Every row gives one point. Examples show where two turns around zero, p and q, send a point. Write where each new point lands after one turn and then the other. Backwards means that the second turn is done in reverse. Each puzzle has new turns, and all numbers are rounded.

Turn p:
[ 0.36  0.02 -0.28] -> [ 0.35 -0.01 -0.30]
[-0.05  0.69  0.28] -> [-0.11  0.73  0.11]
[-0.17 -0.52 -0.31] -> [-0.13 -0.59 -0.17]
[-0.14 -0.20  0.31] -> [-0.11 -0.13  0.36]
Turn q:
[ 0.12 -0.11  0.31] -> [ 0.07 -0.08  0.34]
[-0.77  0.06 -0.17] -> [-0.72 -0.04 -0.32]
[ 0.15 -0.22  0.29] -> [ 0.11 -0.18  0.33]
[0.60 0.33 0.22] -> [0.50 0.41 0.31]
[ 0.26 -0.21 -0.53] -> [ 0.38 -0.21 -0.45]
[-0.35  0.15 -0.12] -> [-0.33  0.10 -0.20]
Where do these land?
q, then p: [-0.43  0.21  0.12] -> [-0.48  0.12  0.01]
p, then q: [ 0.13 -0.05  0.23] -> [0.09 0.05 0.25]
p, then q: [-0.17 -0.35 -0.51] -> [-0.01 -0.51 -0.38]
p, then q: [ 0.36 -0.39  0.46] -> [ 0.32 -0.15  0.60]
p, then q: [ 0.12  0.57 -0.30] -> [ 0.08  0.47 -0.45]

Turn p:
[ 0.04 -0.14 -0.48  0.34 -0.14  0.07] -> [ 0.07 -0.27 -0.53  0.16 -0.09  0.03]
[-0.11 -0.50 -0.13  0.28 -0.91 -0.43] -> [-0.03 -0.65 -0.08  0.25 -0.86 -0.37]
[ 0.16  0.06  0.30 -0.34  0.27 -0.07] -> [ 0.15  0.23  0.37 -0.26  0.19 -0.03]
[-0.13  0.60  0.38 -0.35  0.22  0.10] -> [-0.21  0.69  0.36 -0.04  0.18  0.11]
[ 0.26  0.32  0.05  0.00  0.25 -0.22] -> [ 0.33  0.34  0.08  0.13  0.17 -0.07]
[-0.29 -0.30  0.18  0.67 -0.15  0.21] -> [-0.27 -0.58  0.03  0.47  0.00  0.30]
[-0.36  0.56  0.23 -0.29  0.47  0.09] -> [-0.36  0.63  0.23  0.00  0.47 -0.02]
[ 0.32  0.22 -0.02 -0.15 -0.28  0.20] -> [ 0.15  0.26 -0.08 -0.14 -0.33  0.26]
[ 0.12 -0.81 -0.51 -0.16  0.27  0.05] -> [ 0.19 -0.64 -0.39 -0.57  0.27 -0.20]
Turn q:
[-0.10  0.18 -0.12  0.05  0.22  0.24] -> [-0.17  0.15 -0.10  0.13  0.19  0.23]
[0.43 0.29 0.08 0.53 0.04 0.13] -> [0.49 0.30 0.07 0.44 0.08 0.17]
[ 0.52  0.19 -0.25  0.21  0.25  0.00] -> [ 0.44  0.30 -0.21  0.13  0.37  0.00]
[-0.46  0.03 -0.44 -0.23 -0.54 -0.05] -> [-0.45 -0.01 -0.47 -0.08 -0.52 -0.22]
[ 0.42  0.25  0.29 -0.21 -0.08  0.08] -> [ 0.30  0.37  0.25 -0.27 -0.07  0.12]
[-0.05 -0.94  0.67 -0.16  0.15  0.04] -> [ 0.13 -0.93  0.55 -0.39  0.04  0.21]
[-0.77  0.00 -0.22 -0.19 -0.04 -0.44] -> [-0.75 -0.18 -0.08  0.04 -0.10 -0.51]
Where do these land?
p, then q: [-0.03  0.04  0.19 -0.11  0.68  0.22] -> [-0.19  0.13  0.27 -0.12  0.59  0.26]
p, then q backwards: [-0.27  0.05  0.11 -0.18 -0.43 -0.29] -> [-0.32  0.16  0.16 -0.05 -0.38 -0.31]
q, then p: [-0.12 -0.39  0.25 -0.14 -0.45 -0.27] -> [ 0.03 -0.31  0.27 -0.21 -0.50 -0.24]
p, then q: [ 0.32  0.15  0.33  0.25 -0.12  0.21] -> [ 0.26  0.08  0.07  0.12 -0.16  0.49]
q, then p: [ 0.14  0.25 -0.08  0.27  0.53 -0.16] -> [0.23 0.14 0.05 0.31 0.55 0.03]
q, then p: [ 0.12 -0.53 -0.46 -0.32  0.91 -0.38] -> [ 0.23 -0.13 -0.03 -0.51  0.95 -0.59]
p, then q: [-0.24  0.18 -0.17  0.49 -0.54  0.38] -> [-0.18 -0.22 -0.48  0.50 -0.41  0.27]
q, then p: [ 0.09  0.25 -0.17 -0.26 -0.58  0.29] -> [-0.17  0.35 -0.35 -0.09 -0.55  0.07]
